Each row of a before or after table is a point. One or more steps were done to the points. Then noise was added and the rows were shuffled. The steps act on columns, c1 being the first. Write out the steps. A step turns or swaps two columns, mirrors them in a line or flattens them onto one, adds a multiple of one to another, or multiplies or shifts one. Angles are multiples of 10 degrees, from the lower column toward the higher: turns from -170 to 170, lines from 10 to 170 but not 90. Use the fewest steps. Two steps may share a column if one is a turn and the other turns, adds or multiplies; they go together, in the order done. Otherwise the lowest column goes first.

Before (13 x 2)
| -6.8 |  0.2 |
| -0.8 |  4.4 |
| -2.2 |  4.6 |
| -0.3 |  3.7 |
|  0.4 |  4.6 |
| -6.6 | -2.4 |
|  4.4 |  1.7 |
|  4.8 | -6.5 |
|  4.4 | -2.7 |
|  4.1 |  0.3 |
| -7.0 | -1.1 |
|  4.7 |  3.7 |
| -2.9 |  1.1 |
After (13 x 2)
| -4.3 |  0.0 |
| -0.4 |  1.7 |
|  6.8 | -0.9 |
|  2.2 |  1.6 |
|  6.8 |  0.1 |
|  0.6 |  1.8 |
| -4.4 |  0.7 |
| -4.8 | -2.5 |
|  2.8 |  0.6 |
|  0.3 |  1.5 |
| -4.8 |  1.4 |
| -4.6 | -0.9 |
|  6.9 | -0.4 |
Steps: multiply c1 by -1; multiply c2 by 0.4

Before (12 x 4)
|  0.6 |  4.0 |  2.9 | -2.7 |
|  0.4 |  2.0 |  0.1 |  1.1 |
|  4.2 |  1.1 | -2.5 | -0.3 |
|  0.5 |  1.8 | -2.0 | -2.4 |
| 13.7 | -0.3 |  0.8 | -0.5 |
|  4.2 |  4.0 | -2.9 | -0.7 |
|  0.2 |  3.5 | -2.3 |  0.9 |
|  7.6 | -0.5 |  2.9 | -0.9 |
| -1.4 | -2.0 |  0.3 |  0.2 |
|  2.1 |  2.0 | -2.9 |  1.2 |
| -1.3 |  2.3 | -2.3 | -1.5 |
|  0.0 | -7.5 |  1.2 | -0.6 |
After (12 x 4)
|  -0.3 |  -3.5 |  -4.8 |   2.2 |
|   1.4 |   7.4 |   2.7 |  -1.7 |
|   1.6 |   1.9 |   0.0 |   0.0 |
|  -0.7 |  -1.9 |  -4.1 |  -6.0 |
| -13.1 |   2.4 |   1.5 |  -1.0 |
|  -2.5 |  -1.6 |  -5.3 |   3.3 |
|  -1.3 |  -4.1 |   5.8 |  -7.0 |
|   0.8 |  -2.5 |  -5.1 |  -4.0 |
|  -4.6 |  -2.6 |  -5.5 |  -1.3 |
|  -1.1 |  -2.0 |   0.9 |   3.0 |
|  -4.3 |  -0.7 |  -5.2 |  -0.8 |
|  -7.2 |   2.0 |   5.9 |  -2.1 |
Steps: turn c1 and c2 by 170 degrees; multiply c3 by 2; multiply c4 by 2.5

Before (13 x 8)
|  1.1 | -2.5 |  3.6 |  1.4 |  2.4 |  1.5 | -3.6 | -2.5 |
| -0.6 | -2.2 | -0.6 |  2.5 | -4.3 | -1.0 |  1.7 |  0.2 |
| -1.8 |  4.0 | -2.1 |  0.9 | -2.4 | -1.3 |  0.4 |  1.2 |
| -1.8 | -0.4 | -3.6 | -2.2 | -2.2 | -1.1 | -1.4 | -0.4 |
| -1.8 |  0.2 | -4.4 |  1.4 | -3.0 | -3.1 | -1.9 |  4.9 |
| -4.7 | -4.5 |  4.1 |  7.0 | -5.4 | -7.9 | -1.0 |  3.5 |
|  5.2 | -1.5 |  5.9 |  2.5 |  0.7 |  2.5 | -1.6 | -2.1 |
| -2.3 | -3.0 |  3.3 | -2.7 |  0.2 |  1.7 | -1.0 | -4.3 |
| -7.0 | -6.6 |  1.1 |  3.8 | -3.6 | -6.5 |  0.7 |  6.1 |
|  0.2 | -2.3 |  1.2 |  1.5 | -2.7 |  4.3 | -2.1 | -0.1 |
| -1.0 | -3.2 |  4.1 |  2.7 |  6.0 |  1.8 |  2.7 | -0.4 |
|  0.8 | -4.7 |  5.6 |  1.9 | -5.8 | -5.8 | -0.3 |  5.4 |
|  0.0 | -2.1 | -4.1 |  1.8 |  0.0 | -2.4 |  0.7 | -0.9 |
After (13 x 8)
|  2.3 |  0.6 | -0.6 |  3.6 | -4.9 | -0.9 |  1.4 |  0.2 |
|  1.9 |  1.0 | -3.8 |  2.1 | -1.3 | -2.5 |  1.7 | -0.8 |
|  1.5 |  2.2 |  3.8 | -0.2 |  3.5 |  1.5 | -2.7 | -2.3 |
|  9.4 | -2.9 |  0.9 | 14.0 | -6.7 | -6.4 | -2.2 |  5.9 |
|  1.6 |  1.6 |  1.3 |  1.6 | -0.7 |  3.7 | -1.9 | -0.4 |
|  3.2 |  0.7 |  4.2 |  4.6 |  6.8 |  2.1 |  2.8 | -0.7 |
|  0.4 | -1.7 | -4.5 |  4.1 | -4.5 | -3.0 | -4.1 |  4.7 |
|  6.4 | -2.1 |  4.2 | 13.9 | -9.3 | -7.9 | -3.0 |  3.2 |
|  3.6 |  3.5 |  5.6 |  1.1 | -8.7 | -5.8 | -3.0 |  5.7 |
| -2.6 | -3.8 | -2.2 |  3.9 | -2.8 | -1.4 |  0.1 |  1.4 |
|  3.8 | -0.4 |  3.0 |  0.6 |  1.1 |  1.6 |  1.0 | -4.3 |
| -1.6 |  5.2 |  5.8 | -5.1 |  2.0 |  2.5 | -0.7 | -1.7 |
|  1.0 | -1.6 | -3.4 |  0.7 | -2.6 | -1.0 | -1.0 | -0.7 |
Steps: add -1.5 times c1 to c4; turn c1 and c2 by 120 degrees; add 0.5 times c6 to c5; add -0.5 times c8 to c7

Before (11 x 9)
| -8.7 |  7.1 |  0.0 |  3.3 |  2.9 | -1.0 |  1.1 | -1.4 |  5.5 |
| -4.7 |  2.9 | -4.4 |  2.2 |  0.2 |  1.6 |  2.3 |  1.7 |  4.1 |
|  5.3 | -1.9 |  9.1 | -2.2 |  3.1 |  9.9 | -1.3 | -3.0 |  4.7 |
| -4.4 | -3.8 |  2.7 | -1.2 |  1.0 |  1.9 |  0.2 | -7.0 |  3.0 |
|  0.6 |  2.9 |  1.5 |  0.6 | -1.0 |  8.2 |  2.3 | -6.7 | -2.7 |
| -0.7 | -1.7 | -2.8 | -0.9 |  4.9 | -3.2 |  1.8 | -4.7 |  4.5 |
| -2.3 | -1.4 | -5.7 | -4.8 |  1.9 | -6.8 | -7.6 |  0.3 |  1.8 |
|  1.7 |  3.3 | -0.8 | -5.9 | -3.1 | -2.0 | -4.2 | -1.8 |  5.3 |
|  2.2 |  3.5 |  2.4 | -3.9 |  4.6 |  1.7 |  2.1 | -1.0 |  1.1 |
| -0.2 | -0.5 | -1.5 |  3.2 | -1.9 | -3.6 |  0.8 | -1.2 | -1.9 |
| -3.4 |  4.4 |  1.5 | -1.0 |  0.2 |  2.2 |  6.4 |  4.0 |  1.1 |
After (11 x 9)
| -2.2 | -0.9 |  3.9 |  1.3 |  1.9 |  0.9 |  3.3 |  1.5 | -6.9 |
| -0.1 |  3.5 | -4.7 |  0.1 | -0.3 | -5.8 | -2.4 | -3.0 | -2.9 |
| -8.0 | -4.2 | -1.3 |  4.7 |  0.7 | -3.0 | -3.6 |  0.0 | -7.2 |
| -0.1 | -2.3 | -6.8 | -0.1 |  6.7 |  4.9 |  3.7 |  1.5 | -1.2 |
| -1.5 |  0.3 | -1.3 |  0.8 | -4.3 | -0.2 |  2.0 | -1.5 |  0.9 |
| -2.6 |  4.5 | -6.9 |  1.6 |  2.1 |  0.2 | -2.2 |  2.7 |  0.2 |
| -4.4 | -0.4 |  1.7 |  2.6 |  1.6 |  0.7 | -1.8 | -4.4 | -5.3 |
|  0.3 | -1.2 |  0.3 | -0.2 | -4.8 | -5.1 | -6.3 | -5.6 |  4.7 |
|  3.3 | -1.6 | -1.0 | -1.9 |  3.8 | -3.1 |  0.5 |  2.2 | -3.7 |
|  3.8 | -2.7 | -1.9 | -2.0 | -3.4 |  1.8 | -6.7 | -0.7 | -1.8 |
|  5.0 |  2.6 | -2.9 | -2.8 | 10.1 |  2.3 | -4.5 |  9.0 | -0.9 |
Steps: flatten c1 and c4 onto the line at 150 degrees; turn c7 and c9 by 50 degrees; turn c2 and c9 by -150 degrees; swap c3 and c8; turn c5 and c6 by -60 degrees
